Each row of a before or after table is a point. One or more steps were done to the points. Then noise was added and the rows were shuffled. The steps act on columns, c1 being the first. Write out the steps. A step turns or swaps two columns, mirrors them in a line or flattens them onto one, adds a multiple of one to another, or multiplies or shifts one. Angles are multiples of 10 degrees, from the lower column toward the higher: turns from -170 to 170, lines from 10 to 170 but not 90. Use the fewest steps. Two steps may share a column if one is a turn and the other turns, adds or multiplies; they go together, in the order done. Otherwise the lowest column goes first.

Before (14 x 2):
[[-40  -1]
 [-36 -49]
 [ -2 -71]
 [-16   4]
 [ -1   4]
 [-22   5]
 [ 34 -65]
 [ 17 -40]
 [-14 -13]
 [-20  -5]
 [ 24 -23]
 [  3   9]
 [ -4  33]
 [  4  30]]
After (14 x 2):
[[-23  36]
 [ 19   9]
 [ 23  -1]
 [  1 -29]
 [ 11  15]
 [-28  19]
 [-10  72]
 [ 39   8]
 [ 26  55]
 [  2  -4]
 [ 18  -1]
 [ -1  -9]
 [-45  58]
 [  9 -32]]
Steps: turn c1 and c2 by -170 degrees

Before (13 x 4):
[[-29  33  33 -36]
 [ -6 -21  23  42]
 [-19   8 -14  -5]
 [ 25  20 -26  43]
 [-31 -17  37  51]
 [-17  12 -23 -12]
 [-25 -39 -16  -3]
 [-42 -44 -28   1]
 [-26 -17 -12 -31]
 [-35  21  38  27]
 [ 12   9  30 -28]
 [ 37  -2 -18 -15]
 [ 25 -18  18 -18]]
After (13 x 4):
[[-34  -2  39  80]
 [ 27   4 -33  16]
 [-25 -21   0  -5]
 [-32  37  26  63]
 [ 14  20  22 -42]
 [-18   0 -27   7]
 [-28  44  12  -8]
 [-26 -40   8  21]
 [-40 -53  -1  45]
 [ 25  -7  24 -42]
 [-19  -1 -15  16]
 [ 37 -11 -14 -53]
 [ -9  -8  30  49]]
Steps: add -1 times c1 to c4; turn c2 and c3 by -30 degrees

Before (10 x 8):
[[ 27  12  -1 -18 -26  21 -32  42]
 [-41  28  35  16  30  -8   9   1]
 [  5  -2  20  12  45  38  25   2]
 [ 29 -41  62  29  -8  -9  19 -16]
 [-45  -4  73  44  12   9  38  44]
 [-35  24  11 -29  54  26  45  -8]
 [ 37  14  -6  -7  44  44 -19   5]
 [-24 -50  42  44  15   2 -11  46]
 [-14 -25  36  44  -9  35  16 -10]
 [-20  19 -11  27  13  -1  14  35]]
After (10 x 8):
[[ 38   9  22 -19  52  33  49  -9]
 [  4 -11  20   2  23 -23   3  36]
 [-14  36 -26   0  11  43   1  -8]
 [ -1  63 -42  -3 -28   0   6 -15]
 [-14  -2  11   7 -33  -9 -24  41]
 [ 15  36  27   0  49  -8   4   4]
 [ -5  73  -4  -6  47 -20  20  45]
 [ 42  18  -3  -8  10  38  18   3]
 [ 55  -9  15   5 -19  42 -13   7]
 [  6  41 -46   9  28 -28 -26  45]]
Steps: turn c1 and c5 by -70 degrees; swap c2 and c3; flatten c4 and c7 onto the line at 110 degrees; add -0.7 times c8 to c6

Before (13 x 9):
[[ 61 -29 -22  11   8 -47   6  45 -21]
 [ 11 -37 -12 -16 -19  23   3 -21 -50]
 [-14 -18 -27 -26 -18 -69  19  38   4]
 [ 12  -8 -10 -17 -25  30  33   0 -39]
 [-30  70 -39   8 -37 -50 -65  30  39]
 [-28 -17  -6 -41  15  14   7  43   3]
 [ -7  48   0 -72  77  19  32  18 -36]
 [ -4 -32 -10 -24 -22 -40 -20 -21  44]
 [ -6 -35 -18 -10  27  17  15 -15 -11]
 [ -3 -15 -36   5 -43  13  39  14 -13]
 [-24 -26   8  10   1 -39  15 -11 -28]
 [-26 -34 -39  -4 -32  17  26 -21  29]
 [ 17 -29  60   0  20 -17  28 -17 -28]]
After (13 x 9):
[[ -7 -46   0 -72   4 -30  18  18   7]
 [-26  24   7  11 -13 -14 -39 -11 -20]
 [ 61  30 -22  11  -6  -5 -48  45 -12]
 [-16  18 -27 -25  -3 -17 -71  39  -7]
 [ -3  15 -34   5 -16 -37  13  17 -31]
 [ 17  27  61   0  -8 -29 -17 -17 -12]
 [ -5  34 -10 -23  14  19 -39 -21  25]
 [-31 -71 -39   8   9  63 -51  30  14]
 [ 12   9  -9 -18 -24 -32  30  -2 -41]
 [ -7  34 -19 -12   1 -15  17 -13   4]
 [-27  33 -39  -4   6 -26  18 -21   9]
 [-28  15  -5 -42   4  -5  12  43   8]
 [ 10  37 -13 -15 -27  -4  23 -22 -45]]
Steps: multiply c2 by -1; flatten c5 and c9 onto the line at 60 degrees; turn c6 and c7 by 90 degrees
